Every row gives one point. To make a cloud, some directions were put in groups of two or more. Within a group, all points are equally far from the middle, so they leave a hole (a ring in 2 directions, a hollow ball in 3). The other directions are filled evenly. Then the cloud was stretched, turned, moved and blurred a little. How many holes are there, and how many directions does each take, smallest first?

Cloud (14 x 2):
[[-23 -25]
 [ 68 -13]
 [ -3  10]
 [ 10 -57]
 [ 54  10]
 [ 62 -33]
 [ 24  36]
 [ 14 -19]
 [ 30  23]
 [ 55  -6]
 [ 30  22]
 [ 87 -35]
 [ 24  29]
 [ -6 -41]]
Holes: 0

Cloud (21 x 3):
[[ 26 -46  43]
 [-46  28 -28]
 [ 33  49 -21]
 [ 20  32 -31]
 [ 69 -47 -61]
 [ 30 -71 -13]
 [-16 -51 -17]
 [-56 -35 -32]
 [ 33  10  58]
 [ 12 -16 -50]
 [ 33 -60 -10]
 [ -9 -14  29]
 [-40 -10   2]
 [  5  34  32]
 [-14 -47  41]
 [ 40 -84 -27]
 [ 16 -35   7]
 [-59 -14  -7]
 [-30 -23 -17]
 [-52 -12  -2]
 [ -5 -64  -8]]
Holes: 0

Cloud:
[[-24  30  20  29]
 [-28  -8 -13  44]
 [ 15 -25  41  37]
 [-20  58  66 -41]
 [-73  19   6 -26]
 [ -6 -41  49 -78]
 [-44  44  19  -2]
 [-51  16  31  12]
 [ 42  36  34  30]
 [-28  28  20  29]
 [-42  -9  77 -46]
 [ 18 -38 -54  25]
 [ 14  -6 -47  11]
 [ 64  -2 -30 -14]
 [ 14 -34   5 -78]
 [ 65 -18  27 -31]
 [-47  42  58 -19]
 [ 17 -55  21 -51]
 [  0  59  41 -18]
 [ -8 -10 -41  24]
 [ -6  58  52 -29]
 [ 24  38 -17  -9]
 [ 49 -38 -38 -16]
 [-60  39  13 -17]
 [ 74 -28   1 -27]
 [ 20   3 -46   9]
 [ 46  -5  51 -24]
 [ 44 -18  22 -64]
 [ 21  -7  49 -88]
 [ -8   3  60   7]
 [-20  21 -25   3]
 [-11   6  15  56]]
Holes: 1 (3)
